Each point is reached from the start by the listed moves, each made 0, 1 or 2 times, or once backwards (-1), plus a little noise. Is the number of moves made odd or even? Then give how often each move was made.
In the rows, 128 means zero.

Moves:
(1): [123 109 140 119 122]
(2): [147 103  90 144  93]
(3): [117 131 107 104 147]
Start: [111 134 124 139 138]
Points:
[ 78 102 107  75 167] => even (2, 0, 2)
[113  92  78 123 117] => odd (1, 1, 1)
[110  76  87 115 110] => even (2, 1, 1)
[ 91 123 205 130 142] => even (2, -1, -1)

Moves:
(1): [115 125 127 124 137 133 132 121 121]
(2): [125 139 140 116 138 127 123 130 137]
(3): [106 166 101 109 137 101 130 134 127]
(4): [138 114 131 127 121 122 138 127 126]
(5): [118 127 117 129 124 114 123 135 124]
(6): [117 149 133 125 133 114 131 114 129]
Start: [128 137 128 122 112 116 112 143 125]
Points:
[ 71 177  87  98 122  43 120 141 111] => even (1, 0, 1, 1, 2, 1)
[108 132 174 107 147 159 100 132 133] => even (2, 2, -1, -1, 0, 0)
[ 53 249  54  90 127  22  96 164 126] => odd (-1, 0, 2, -1, 2, 1)

Moves:
(1): [108 123 134 124 129 140 124 117 132 132 128 115]
(2): [144 157 135 117 152 144 131 117 136 130 128 117]
(3): [118 137 122 148 115 115 123 134 101 165 124 155]
(4): [136 118 125 109 161 132 122 136 138 135 110 118]
(5): [122 127 107 122 115 121  95 116 103 135 132 136]
(6): [143 120 143 131 112 130 111 118 127 148 145 164]
(7): [122 117  99 136 115 124 138 102 114 145 144 164]
(8): [137 124 144 119 134 121 145 128 110 143 147 108]
(9): [134 129 150 129 158 120 151 112 129 106 103 119]
Start: [140 123 131 129 102 143 103 135 141 129 164 105]
Points:
[206 144 243 102 140 149 103  77 137  92 177  80] => even (0, 1, -1, -1, 1, 2, -1, 1, 2)
[105 161 178 106 189 184 126 165 175 141 106   7] => even (2, 1, 1, 1, -1, -1, -1, 0, 0)
[114 138 177 142 143 133  80 113 125 101  75  90] => odd (1, 0, 1, 0, 1, 0, -1, -1, 2)

Moves:
(1): [129 138 136 134 134 135 134 135 128 116 125 144 133 124 125]
(2): [137 131 142 141 132 109 137 124 158 137 128 127 119 139 142]
(3): [109 141 116 149 124 124 105 126  98 111 144 133 122 137 131]
(4): [128 129 136 118 128 137 154 116 128 138 140 131 136 129 130]
(5): [148 140 132 127 126 140 118 128 122 127 154 120 150 169 128]
(6): [126 113 133 109 136 123 134 126 142 138 105 139 146 113 140]
(7): [126 126 141 120 140 129 129 104 121 145 152 127 129 116 118]
(8): [134 149 112 137 121 134 130 111 129 153 143 127 139 116 112]
(9): [115 132 115 132 137 135 131 150 125 149 126 109 109 140 144]
(10): [125 122 134 124 128 127 138 143 152 118 136 125 129 139 139]
(11): [139 124 123 138 122 123 120 118 158 116 129 138 106 125 138]
(12): [127 121 120 138 119 140 126 131 118 115 134 123 132 118 134]
Start: [138 133 122 137 110 133 138 118 111 138 120 139 138 142 131]
Points:
[120  63 174  66 177 118 167 144 245 134  57 194  92  67 180] => odd (2, -1, -1, -1, -1, 2, 2, -1, 1, 2, 2, -1)
[153 177 115 210  92  57 113  39 197 171 184 150  79 116 109] => even (-1, 2, 1, -1, -1, -1, 1, 2, -1, 1, 1, -1)
[117  89 183  54 166 165 236 129 158 207 135 133 205 102 164] => even (1, 0, -1, 1, 0, 2, 2, 0, 1, 2, -1, 1)
[148 221 106 132  85 180 167  77  36 155 182 174 242 167  68] => even (1, -1, 1, 2, 1, 0, -1, 2, -1, 0, -1, -1)

Moves:
(1): [119 135 119 138 132 123 125 127 133 140 136 130 134 120 116 123 120 121]
(2): [131 126 119 115 127 121 128 133 142 127 120 125 125 130 117 134 141 130]
(3): [132 121 126 125 125 141 117 137 128 127 135 127 121 132 127 133 132 111]
(4): [129 122 122 142 135 133 126 115 120 123 132 122 113 131 119 131 125 129]
(5): [113 118 132 123 136 131 125 127 124 102 126 121 127 147 146 142 125 122]
(6): [153 126 112 115 137 123 130 134 125 133 130 131 115 129 133 136 137 139]
(7): [129 133 121 120 120 135 115 145 119 121 138 120 137 132 138 130 131 126]
(8): [133 120 130 139 122 120 127 124 148 137 140 119 153 129 133 129 125 116]
(9): [122 128 131 122 131 148 127 132 136 138 118 119 141 116 130 122 138 115]
(10): [140 123 141 137 128 133 140 126 117 128 137 131 138 117 121 134 128 137]
(11): [125 131 130 123 127 132 139 123 130 130 124 131 117 123 124 111 117 128]
(12): [133 115 132 127 117 135 141 149 117 134 122 137 138 113 128 123 123 138]
(13): [124 138 106 134 117  97 133 133 133 122 121 132 143 131 134 129 129 121]
(14): [132 127 134 140 125 125 136 135 119 125 120 115 125 129 122 136 136 120]
(15): [114 119 128 116 114 155 126 128 122 135 138 120 120 130 128 129 131 125]
(16): [124 118 140 117 125 112 137 116 125 122 136 120 127 121 121 125 131 140]
(17): [116 139 135 131 139 129 128 121 141 125 146 132 114 115 135 135 134 132]
(18): [127 126 131 134 130 140 120 122 134 127 116 120 126 130 133 142 121 111]
Start: [127 138 133 140 107 130 132 121 125 142 135 140 113 125 116 131 127 130]
Points:
[135 133 213 204 111 139 171  92  85 111 135  96 159 136 109 118  86 116] => even (0, -1, -1, 0, 1, -1, 1, 1, 0, 2, 2, -1, -1, 2, -1, 0, -1, 0)
[ 47 127 163 144 125 180 151 131 154 133 136 127 154  83 113 126 120  93] => even (2, 1, 0, 0, 2, -1, 0, 0, 2, 1, 1, 1, 0, 0, 0, 0, 1, 0)
[ 98  64 186  73  76 249  70 141 110  89 191  74 144 173 195 210 137  85] => odd (-1, 0, 1, -1, 2, 0, 2, 1, 0, 1, -1, 0, -1, -1, 2, 1, 0, 2)
[ 91  70 162 157 100 141 144 106 201 115 186 105 140 103 125 223 140  60] => even (1, 2, 2, 0, 2, 0, -1, 2, 0, 2, 0, 1, 1, 0, 1, 1, 2, 2)
[179 100  83 140  98 173 107 163 120 135 169  96 157 156 124 139 142  93] => even (0, 1, 1, 2, 1, 1, 2, 2, 1, 1, 1, 0, 0, 0, 0, -1, -1, -1)
[148  95 167 231 146  73 163  95 134 108 180  96 170 114 130 206 142  84] => even (1, -1, 1, 1, 2, 1, -1, 2, 1, 2, -1, 0, 1, 2, -1, 1, 1, 0)

Moves:
(1): [141 119 123 140 124 125 125 117 136 132 125 123 124 136 127 128 130 113
 145 125 118 113 146 134 126 142]
(2): [133 125 126 133 122 129 125 120 130 135 133 129 125 137 131 135 134 133
 122 128 127 135 123 129 124 125]
(3): [130 131 124 122 134 132 134 120 131 144 129 129 144 125 123 129 127 128
 131 131 127 129 129 131 126 126]
(4): [132 135 129 108 119 143 123 135 113 107 140 121 128 120 135 124 131 126
 138 141 123 124 134 128 116 123]
(5): [130 119 130 121 125 124 122 125 126 124 129 131 137 136 132 123 145 121
 120 121 131 130 132 125 127 133]
(6): [131 132 132 132 127 129 129 129 135 122 130 128 128 119 124 134 125 127
 134 131 123 136 136 130 125 129]
(7): [124 123 129 122 125 118 117 125 122 122 128 121 124 133 135 124 123 139
 124 126 128 128 131 123 122 136]
(8): [123 131 122 131 125 135 116 120 117 139 129 130 129 128 122 128 118 117
 127 120 131 141 124 124 122 110]
(9): [136 121 129 123 126 113 128 133 128 126 132 126 128 130 125 127 134 131
 132 125 145 119 146 117 128 127]
(10): [129 141 119 133 125 133 111 115 124 117 141 134 107 113 127 124 121 118
 131 128 116 121 134 142 109 126]
(11): [136 145 123 125 134 117 130 135 139 112 130 123 106 129 119 138 116 122
 125 126 123 125 150 142 124 116]
(12): [126 146 129 129 146 129 131 135 141 121 118 133 134 122 126 129 110 125
 113 114 151 143 109 139 124 117]
(13): [130 129 116 128 123 119 130 119 128 127 127 135 128 134 122 122 130 128
 137 129 122 126 125 120 132 129]
(14): [126 140 139 119 128 120 130 136 131 128 128 129 132 136 126 135 126 135
 117 115 132 126 124 118 115 126]
(15): [123 127 136 128 138 125 126 127 132 132 126 122 132 134 124 110 141 126
 128 128 145 128 128 117 120 131]
(16): [113 112 128 130 125 126 125 125 124 121 123 138 125 141 129 112 128 143
 131 129 126 120 138 136 127 137]
(17): [109 131 125 135 143 133 120 123 136 137 131 122 131 130 129 142 141 129
 128 113 142 128 115 137 125 131]
(18): [132 128 126 125 116 126 121 144 138 139 131 128 129 134 136 136 121 126
 135 127 135 128 118 137 149 134]
(19): [136 127 121 128 120 120 134 141 117 135 132 133 129 130 133 129 128 122
 137 131 125 138 135 124 137 129]
(20): [130 121 121 129 121 127 115 132 130 141 126 122 120 131 133 126 140 132
 139 121 119 123 130 125 122 124]
(21): [125 122 132 135 125 130 127 131 132 131 131 120 134 133 132 124 126 137
 136 127 118 117 113 130 135 122]
(22): [122 115 126 132 120 121 121 127 123 128 125 132 133 131 136 126 134 124
 125 134 132 130 119 131 130 124]
(23): [134 128 132 124 114 107 125 115 135 124 125 136 117 128 152 119 135 119
 126 116 131 126 116 133 141 123]
(24): [122 125 130 129 128 130 127 130 121 134 124 119 126 118 117 126 129 128
 128 124 132 128 130 135 121 130]
Start: [131 134 123 104 118 120 124 127 119 128 129 130 120 137 130 120 143 123
 139 127 124 138 133 129 133 131]
Points:
[122  97 147  87  49 101 107 172  94  97 137 170 143 163 221  57 141 143
 147 129  97 125  80 171 161 146] => odd (0, 0, 0, 1, 1, 0, 0, -1, -1, 1, -1, 1, -1, 1, 0, 2, -1, 1, 2, 0, 2, 1, 1, 0)
[139 158  65 170 171 117 138  65 147 108 104 168  58 117  31  68  96 117
 145 137 118 136 199 203  54 140] => odd (1, 2, 1, -1, -1, 0, -1, -1, 0, 2, 1, 2, 2, -1, 1, 2, -1, -1, 0, 0, -1, 0, -1, 2)
[211 226 134  54 115  80 116 134 193  57 178 117 101 138 143 183 158  43
 139  78 151 105 189 190  88 121] => odd (2, 1, 1, 2, 2, 1, -1, -1, 1, 1, 2, 1, 0, 2, 0, -1, 1, 1, 0, -1, 0, 0, 1, 0)
[146 173 144  77  76  91 143 203 158  64 142 151 128 187 118 169  59 196
 122 145 138 158 101 121 155  92] => odd (-1, 2, -1, 1, -1, 2, 0, 0, 1, -1, 1, 1, 2, 2, -1, 1, -1, 2, -1, -1, 1, 1, -1, -1)
[ 42  91 145  58 139 126  84 102  90  78 168 101 159 163 115  19 249 189
 157 105 201  53 114 117  83 172] => even (-1, 0, 0, 2, 2, -1, 0, -1, 2, 1, -1, 0, 2, 0, 2, 2, 2, 0, -1, -1, 2, -1, 0, 2)
[153 167  43 154 138  89  45 117 129 168 146 123  65 141 102 115  96  93
 155  87 163 163 121 126  88  44] => odd (0, 1, 0, -1, -1, -1, 1, 2, 2, 2, 1, 2, 1, -1, 1, -1, 0, 0, 1, 2, 1, 1, -1, -1)
[ 97 116  60 196 127 129 108 138 152 218 130 137 137 199 109 162 119 101
 168  93 145 163  57 222 201 124] => odd (1, 2, 0, -1, 0, -1, -1, 1, -1, 0, 1, 1, 1, -1, 0, 1, 2, 2, 2, -1, 2, 1, -1, 1)
[ 88 167 101 114 209 157  75  98  98 169 125 100 158  87  81 144 123  78
 113  54 238 166 129 130  39 104] => odd (1, -1, 1, 0, 0, -1, 1, 2, 2, 1, -1, 2, -1, 0, 0, -1, 2, -1, 0, 0, -1, 0, -1, 1)
